Each row of a before or after table is a point. The points were changed in one or more steps. Then noise was added and the rows were shuffled. The steps act on columns, c1 being the first. Name the steps. A step turns or swaps two columns, mirrors them in a line or flattens them onto one, adds a multiple of one to another, or multiplies or shifts one. Angles are multiples of 10 degrees, from the lower column toward the higher: turns from -170 to 170, lines from 10 to 170 but not 90. Use the fewest steps. Two steps may share a column if one is a turn and the other turns, adds or multiplies; they go together, in the order done. Otherwise the lowest column goes first.

Before, 10 rows:
[-35 -19 25]
[20 -10 26]
[13 36 17]
[-18 45 -5]
[-8 -7 -8]
[3 -8 -5]
[11 11 10]
[-36 -2 -1]
[-41 -4 3]
[-6 -2 -13]
After:
[-11 28 27]
[38 -10 25]
[-35 -26 18]
[4 11 -5]
[11 0 -8]
[-15 -60 -5]
[27 -27 -1]
[34 -32 3]
[6 -3 -13]
[-15 -2 9]
Steps: turn c1 and c2 by 140 degrees; multiply c2 by 1.3

Before:
[-17 -16 -7 -33 -45 -29]
[-29 -1 17 -4 10 -1]
[14 12 -22 19 14 17]
[10 29 -28 27 27 -16]
[-59 -5 19 -41 -54 -32]
[-13 42 9 17 27 -9]
[-47 38 30 -30 -35 13]
[1 42 -14 20 7 -4]
[-51 -4 -28 -42 -18 -16]
[-54 -13 -16 1 -43 -15]
After (10 x 6):
[24 -34 8 36 -28 -16]
[-10 -26 -7 16 -15 15]
[-5 -61 -45 -11 17 -12]
[-13 -40 -6 20 48 39]
[-2 3 30 41 -2 -22]
[34 -6 39 49 -10 -10]
[-8 -43 17 -22 28 33]
[27 -17 17 38 -1 -27]
[2 -49 -45 -19 38 46]
[10 -6 -15 -15 42 35]
Steps: turn c1 and c2 by 120 degrees; turn c1 and c6 by 130 degrees; turn c3 and c5 by -150 degrees; shift c4 by 20

Before, 13 rows:
[10 1 -15 4 1 -8 7 -2 -9]
[12 -2 -8 7 -6 -8 8 -7 -10]
[-13 -13 -1 -6 -17 -2 -7 11 5]
[1 9 -2 15 -13 -22 -25 9 14]
[4 20 5 8 -29 -11 -14 14 13]
[0 0 6 17 -1 0 8 -1 -11]
[1 -16 -4 2 -5 3 6 -10 -4]
[5 -11 6 -8 15 4 10 -6 0]
[-14 11 2 -8 -17 -5 -15 5 -5]
[0 -6 0 -1 2 8 10 -22 5]
[-3 17 -17 21 -3 -6 -11 8 21]
[-9 -10 3 -10 -1 -1 22 -4 3]
[15 -7 -12 4 4 11 5 1 -5]
After (13 x 9):
[-12 -1 7 9 4 -6 3 -2 -11]
[1 33 1 -18 15 11 -14 2 -5]
[-17 51 -17 11 9 4 -14 2 21]
[-1 -38 -2 -17 15 1 -11 7 4]
[-19 28 -4 -1 7 10 -32 -7 14]
[2 -18 0 2 -1 2 24 -12 5]
[-5 -48 -4 -3 2 -1 11 -6 -5]
[10 -29 3 -6 6 -18 12 -4 3]
[-25 60 5 -18 4 4 -22 4 13]
[-13 -5 -9 0 -9 -8 3 -12 -10]
[-5 -20 -12 5 -12 -1 10 8 -5]
[13 -33 6 6 -10 -5 11 -2 -1]
[-6 3 -15 4 -8 -8 0 -6 -9]
Steps: turn c4 and c5 by -50 degrees; turn c1 and c5 by -110 degrees; multiply c2 by 3; turn c6 and c8 by 40 degrees; turn c6 and c7 by 60 degrees

Before:
[-9 -17 -12 44 -44 7 28 22 29 41 42 -6]
[3 -15 -15 -16 -54 -35 -14 -40 -7 15 15 47]
[32 -29 16 -22 -45 5 -56 23 31 36 -2 31]
[-48 14 7 -11 -16 14 5 -35 27 -3 -3 -18]
[31 -34 0 20 10 0 -29 -3 -1 27 -13 -16]
[-17 -47 19 -37 -29 -28 -41 16 -2 -23 42 12]
[14 25 -39 -10 29 -34 2 7 50 -27 -11 -2]
[-53 -23 -18 -26 -17 27 -4 54 23 -32 -18 -5]
[-22 -46 57 4 27 -13 -55 22 14 -40 32 27]
After:
[2 -48 -18 -19 1 -34 -14 -40 27 16 -11 46]
[17 19 -32 -11 12 13 -1 -31 -60 -25 24 -5]
[30 -58 17 -24 -12 16 -57 12 -12 34 -4 29]
[-18 -41 2 -37 -37 22 -41 -30 18 -23 -45 14]
[-11 -54 -25 43 0 21 25 15 -12 38 -33 -7]
[-50 -22 12 -12 18 -33 6 10 -21 -3 -1 -18]
[32 -5 3 24 -36 -6 -30 -1 1 27 14 -16]
[-22 3 41 3 -52 19 -60 -9 -14 -41 -48 22]
[-50 -33 -13 -26 -18 46 -4 37 -14 -32 21 -5]
Steps: turn c2 and c5 by 110 degrees; turn c2 and c9 by 160 degrees; mirror c3 and c11 in the line at 170 degrees; mirror c6 and c8 in the line at 50 degrees

Before (9 x 18):
[43 21 -25 -2 -11 -2 12 -2 7 -10 -25 0 -12 -19 -36 47 -6 -20]
[10 -24 -22 19 -27 1 -13 23 2 12 10 19 -9 21 9 -16 40 -18]
[-11 -14 24 -3 2 9 -28 -17 -3 -22 4 -11 -22 -26 -9 11 -1 8]
[7 -29 0 4 -31 -17 18 27 -2 4 17 21 12 24 4 -11 31 14]
[20 39 -34 11 -30 3 -3 -26 -14 -24 -26 15 -30 -22 -38 41 -26 2]
[21 8 -33 4 -23 21 4 -8 -13 -14 -22 31 -1 -3 -37 60 -6 -17]
[-1 5 22 4 -1 9 -24 -13 8 -29 6 -21 -1 5 -4 9 -31 -10]
[-17 -13 -5 10 4 -4 -8 -22 -3 -7 -3 -28 -3 4 -17 11 -8 4]
[-1 -16 3 0 -22 -17 -7 33 -19 17 -3 5 -7 32 17 12 26 7]
After:
[25 -7 23 -11 -1 9 -24 8 18 13 -3 -21 1 5 -4 8 -31 -10]
[15 -24 -5 -11 3 -3 -8 -3 -8 -11 1 -28 -4 3 -17 11 -8 3]
[2 -2 -33 -9 -23 22 3 6 -52 25 1 31 -2 -3 -37 59 -7 -17]
[-15 14 2 21 -22 -17 -7 -26 -25 -9 14 6 -8 32 17 12 25 8]
[-12 12 -23 -9 -12 -2 12 14 -35 42 -18 1 -13 -19 -36 47 -6 -20]
[24 -21 23 2 2 9 -28 2 5 2 4 -11 -22 -26 -10 10 -1 8]
[10 5 -34 -38 -30 3 -3 29 -58 31 -1 14 -30 -22 -37 40 -26 3]
[-15 2 -22 6 -27 1 -13 -37 18 3 3 19 -8 20 9 -16 40 -19]
[-7 2 0 23 -30 -18 18 -32 28 4 9 21 10 23 3 -11 31 14]
Steps: turn c1 and c10 by 120 degrees; turn c2 and c8 by -50 degrees; turn c4 and c8 by -140 degrees; turn c9 and c11 by -60 degrees; multiply c9 by 2

Before (8 x 32):
[-18 -14 0 3 -14 -10 4 8 -17 -5 -3 -3 2 -22 -3 -9 12 28 24 -12 11 17 -5 12 -14 -6 10 -25 -5 1 21 28]
[10 -18 23 0 -20 -27 12 9 -5 3 -12 -19 4 -24 -18 -4 24 7 -1 -20 -3 17 8 11 3 -23 14 -4 -7 12 -11 12]
[-8 5 -3 4 6 6 6 23 -2 1 17 22 -14 -28 -5 -10 12 11 14 -4 17 8 -13 -5 9 8 28 -6 6 -2 -2 3]
[-17 -25 1 14 20 -10 23 1 -42 -13 -19 -12 10 -18 -17 24 35 -3 -4 -7 -6 23 0 -10 -1 -24 10 -4 -16 12 -2 -6]
[-8 -29 34 -3 -6 -15 28 0 -28 4 8 -24 3 -7 -19 4 23 -12 7 2 7 36 -2 2 -11 -15 8 -6 -20 4 16 21]
[8 7 -3 9 3 -7 13 -16 1 -18 28 24 -17 4 -5 -14 -10 14 9 -14 -18 -10 -8 9 18 21 27 -11 2 3 0 -14]
[20 -15 -32 -5 16 22 -2 -17 18 -29 5 25 -36 12 24 -8 -16 27 -38 6 -37 36 13 18 29 -5 -5 30 -4 -8 -31 -13]
[11 10 -26 1 33 21 -8 4 10 -11 25 25 -15 34 21 -9 -12 14 3 -3 -25 -12 5 21 19 10 21 12 14 -19 -19 -14]
After (8 x 32):
[-8 -30 33 -4 -5 -14 29 0 -27 4 9 -23 5 -7 -18 4 24 -12 6 6 3 35 5 2 -11 -13 -1 8 -20 5 15 -16]
[10 11 -27 0 33 20 -7 3 10 -12 24 24 -15 34 21 -11 -13 15 5 -8 -16 -11 -14 23 17 9 0 -19 14 -20 -18 24]
[7 7 -1 9 3 -4 15 -15 2 -17 28 22 -17 4 -5 -2 -11 14 10 -42 -21 -9 9 8 18 22 -1 -1 3 3 0 23]
[10 -21 22 1 -21 -27 10 7 -5 3 -11 -19 4 -24 -17 -10 24 7 -3 -60 -4 19 -4 12 3 -24 -2 5 -6 11 -11 -16]
[-15 -26 1 14 21 -11 23 0 -42 -13 -19 -13 11 -18 -16 25 38 -3 -4 -21 -6 24 0 -10 0 -23 -1 2 -15 13 -2 -22]
[-18 -13 0 4 -15 -11 5 7 -17 -5 -5 -4 2 -24 -3 -14 14 27 24 -35 -2 17 16 11 -15 -6 0 25 -5 1 20 23]
[21 -16 -32 -5 15 23 -1 -17 16 -30 6 26 -37 12 25 4 -16 26 -38 18 -18 36 -26 18 28 -7 -2 -39 -3 -9 -32 23]
[-9 5 -2 5 7 6 5 25 -2 0 18 23 -12 -28 -5 -25 11 12 16 -12 12 7 17 -6 10 8 1 7 5 -3 0 37]
Steps: add -0.7 times c8 to c16; add 1.5 times c12 to c32; multiply c20 by 3; turn c21 and c28 by -30 degrees; turn c23 and c28 by 160 degrees; multiply c27 by 0
